Rows are points. Examples show where two turns around zero, p and q, send a point. Write where each new point lands after one turn and then the other. Backwards means that the second turn is done in reverse. Each puzzle has new turns, and all numbers are rounded.

Turn p:
[  2 -10] -> [  3 -10]
[31 20] -> [30 22]
[-34  -9] -> [-33 -11]
Turn q:
[25 19] -> [25 19]
[-23 -32] -> [-23 -32]
[-2 13] -> [-2 13]
Where do these land?
p, then q: [-4  7] -> [-4  7]
q, then p: [ 37 -32] -> [ 38 -30]
p, then q backwards: [-29   9] -> [-30   7]
q, then p: [-4 16] -> [-5 16]

Turn p:
[-46  23 -13] -> [-50  17  -4]
[ 32 -10  18] -> [35 -8 13]
[-32  -8  -9] -> [-31 -11  -9]
[22 -1 14] -> [23 -1 12]
[ 24  -4 -10] -> [ 23   3 -12]
Turn q:
[-33  34  -9] -> [-25  41   5]
[  9 -17 -18] -> [  1 -14 -22]
[-29  -9  -1] -> [-30  -3   4]
[ 14 -22  14] -> [ 10 -27   6]
[39 15 13] -> [43  4  7]
Where do these land?
p, then q: [31 -7  3] -> [30 -8 -8]
p, then q: [ 27 -11  29] -> [ 31 -24  14]
p, then q: [-26  21 -13] -> [-25  25   4]
q, then p: [-32  -2 -18] -> [-36   5  -6]

Turn p:
[-39  10  25  28] -> [-35  10  26  33]
[ 12  11   9 -23] -> [  3   2   9 -28]
[  4   2 -31 -10] -> [  1  -2 -31 -10]
[-10   7 -16  11] -> [-10   8 -16  10]
[  1 -13 -13  53] -> [ 14  13 -13  51]
[ 39  -2   5 -38] -> [ 30  -8   4 -45]
[ -8 -15  19 -20] -> [ -5 -24  19 -10]
Turn q:
[ 10  15 -62  -2] -> [  5  24 -53  28]
[ -6 -12   5  14] -> [ -7 -13  10  10]
[ 35   2 -20   1] -> [ 33   6 -18  14]
[-19  16  44 -13] -> [-14   9  35 -35]
[  1 -24  13 -13] -> [  4 -25   2 -16]
[-21   3  20  12] -> [-20  -1  24  -2]
Where do these land?
p, then q: [-30 -22   1  -3] -> [-20 -29   5  11]
p, then q: [ 29  25  27 -21] -> [ 19  17   7 -44]
q, then p: [ 26 -18 -31  20] -> [ 30  11 -20  30]
q, then p: [ 1 22 28  3] -> [ -6  11  28 -18]
q, then p: [-27  -7 -26   1] -> [-23  -7 -22  20]

Turn p:
[ 20 -44  -4  -5  18 -26   5  -7] -> [ 23 -37 -22  -3  17 -15  21  -9]
[ 27  -3  -5 -16 -21 -28   4 -18] -> [ 31  -6  -8 -18 -18 -24  -6 -16]
[-6 23 26 10 33 38 17 21] -> [-13  28  35   9  31  29  20  11]
[-38   0  39  -2   9  28   1   5] -> [-40  -7  41  11   5  15  12  -1]
[ -5  -3 -42  19 -25 -21  10 -38] -> [  8   5 -46  17 -29  -7 -16 -34]
[-2 16 18 -9 -3 18 15 23] -> [-5 19 27 -4 -4  6 16 16]
[-40  37  21  -7  29  12   1  40] -> [-52  33  27  -8  26   1  13  24]
[ 10  -5 -35 -18 -10   6 -18 -18] -> [  9 -11 -28 -22 -17  17 -20  -3]
[ 36 -14 -14  15 -14 -34 -30 -34] -> [ 39 -25 -26   2   1 -23 -41 -18]
[ -2  -7  -4  14 -16   7  -6  26] -> [ -1   0  -2  17 -10  -1  -1  30]
Turn q:
[ -9   8  15 -49   0   6  25  -4] -> [ -4   7   9 -40  -1  -2  41   5]
[ 14 -29   5   7  62  -1 -23  18] -> [-16 -27  12  13  54  10 -21  33]
[ 27  26 -33 -27 -24  -2  10   5] -> [ 32  11 -45 -17 -10  -1  19   4]
[ 13 -22   7  -6  31 -13  -4  -5] -> [ -3 -23   9  -5  35  -6  -4   5]
[-33   5  -6   5   9   8 -36 -23] -> [-36   5  -3 -14  -6  17 -33 -14]
[30 12 15 -8 17  7 21 -7] -> [20 16  8 -4 32  0 20 -1]
[-30 -17 -11  34 -19  16   4 -13] -> [-21  -8   5  30 -28  13  -5 -29]
[  4  19  -7   9  -9 -25  21  17] -> [  9  13 -15  14  -8 -32  10   8]
[-38   8   5  -7   2  10  -8 -17] -> [-35  11   7 -17 -13   9  -3 -12]
[ 33  -9  22  45 -25   8  28  51] -> [ 47   5  26  62 -15  -8  13  24]
[-11   0 -11  -3 -44 -14 -39 -23] -> [  8  -9 -14 -24 -39   0 -38 -24]
Where do these land?
q, then p backwards: [ -7 -23 -11  -9 -20   8 -30   0] -> [  2 -16 -11 -16 -18  18 -23 -17]
q, then p: [  0  13 -22  23  24 -34 -34   1] -> [-24 -11 -35  -5  24 -10 -34  17]
p, then q: [ 16   2  15  -1 -35 -11   6 -25] -> [ 34  -3   9 -12  -6 -12 -19 -24]
q, then p: [  4  18   2  30 -20 -21  23 -13] -> [ 16  17 -10  11   1 -26 -24 -28]
p, then q: [-19 -37  25   5  14 -39  22  47] -> [-19 -21   7  35   7 -60  31  11]
p, then q backwards: [-23 -20 -42 -11  28  13  -2   6] -> [-11   0 -47 -25  22  20  -1  -1]
q, then p: [ 17  -3  48 -30 -22  -3  22  22] -> [ 35   8  39 -16  -5 -29  31   8]
q, then p: [ -6  17  20 -24 -11 -10   8 -15] -> [  1   9  12 -30 -11 -16   6 -16]
p, then q: [-29  28   2  -1  -4  27 -17 -28] -> [-23  18  16 -20 -20  29 -22 -14]
p, then q: [ 23  23 -14  -1   2  44  11   6] -> [20 36  0 -1  1 36 12 15]
p, then q backwards: [ 23 -17 -22  18  43  25  -8  -2] -> [ 41  -8 -26  -4  28  30  -8  -2]

Turn p:
[  3  -9  -5 -21  19   2   3 -29   4] -> [ 10 -16  13  13   5   9  31   6   0]
[ -8   2   3  21 -14  19  23  20 -33] -> [  3  37  -1  -5   5   4 -23 -13 -30]
[-25  50 -19 -22 -12   7  -2 -18  13] -> [ 23   7 -13 -46   7  11  30  -7  26]
[ 30   6  17 -53 -26 -14   7 -32  22] -> [ -3 -15  30 -20 -47  13  37  31  14]
[-29   5   5  25   8 -12  13  -5   2] -> [  2  18 -31  13   3 -12  11 -14   0]
[-68 -19   6   2  -5  -2 -32  -9   7] -> [-45  17 -18   0  43 -16  31 -11  21]
[ 24 -21  -3 -18   2  -6   2  47  11] -> [-16 -29  -3  -7  -5   1 -32  32 -22]
[ 31 -23 -30  21   5  -8 -15   5  14] -> [ -8 -40   0  19  -6  13 -27 -19   5]
[ 34  -2  18  17   6 -11   8  44 -53] -> [ 12   9  21   4 -12 -36 -52   0 -44]
[  7  12   8  29  18  24  -7 -22  13] -> [24 12  0 28  7 11 -7 -6 31]
Turn q:
[-15  13  -3   9  -1  32 -12  16  30] -> [-14  -8 -21   7   6  38  -8  20  11]
[  5  -5  41   7  -9  20 -15  -9  14] -> [ 27 -18  10  -9  -3  27  13  14  21]
[ -8  -2   4  32  -7  16  -3 -33   6] -> [ 14 -19   8  26  27  15  15  -4   6]
[-12  12 -34 -18   9 -32  50   2 -31] -> [-24  51   4  21  -6 -43  -1 -18 -23]
[ 25   2  -4  20  31 -24  18  68  -6] -> [ -9   3 -57 -10 -38 -36  13  25 -23]
[-28   2  29  -9  23   0 -32  -4 -20] -> [ 19  -9  18   3  -1 -16 -32  29  29]
[-13  -1  -3  -5 -13   1  16  -9  30] -> [-20   9   3   5   4  19  16 -13  18]
[  3   5  -7  -6 -33 -25 -26  -2  12] -> [  3 -12  -7 -11  -9   9 -18 -41  13]
[-12  44  -7 -37 -15 -10   2   5 -26] -> [  9  48   4   2 -12   1 -42 -14  -2]
[ 31 -35 -13 -14 -23  22   7 -12  18] -> [-17 -15  23 -28   6  27  25 -15 -24]
[ 10 -35 -22   0 -36   0   5 -16  -9] -> [-12 -20  28   2  -4   7  10 -35 -27]
[ 13   0  19  20  74   0  -9  -6 -17] -> [ 23  -9 -13  -9  30 -47   7  53   3]
Where do these land?
q, then p: [ 22 -19 -29  -4 -15   1  -3  20  10] -> [-13  10  17  -9  20   6  27 -14 -20]
q, then p: [ 17   6  12  20 -19  14  48  -7 -15] -> [ 35  32   4   3 -26  10 -16 -13 -23]
q, then p backwards: [  5  25  -5  -7   3 -21 -21  33  12] -> [ -5  22  -5  24 -17 -13   6  28  22]
p, then q: [ 17 -18 -13 -43 -10  19  54  19   3] -> [  7   7  22   6 -36  17 -24  34 -50]
p, then q: [  1  12  -2   2  -6  18 -26  -8  11] -> [ -8  -1  -5 -17  11  14   8  11  22]
p, then q: [-45 -42  47 -12 -13 -12 -15 -53   5] -> [-13  40 -21  66 -12  -3  37   6  37]
p, then q: [ 26 -10   7  16  25   6 -25   8  -2] -> [ 12 -40 -15  -8  -1 -10   6   5  16]
q, then p: [ 18  22  -9  20  14   3  -9  -1 -48] -> [ 15 -24  25   4  -7 -29 -28 -24 -13]
q, then p: [  0  14   3   1  15 -25  22 -30   9] -> [ 32 -10 -24   9 -19  -7  16   4   7]
p, then q: [-60  10 -13   6   6  -4 -25  18  16] -> [-48  20 -10  -4  35 -30 -10   4  11]
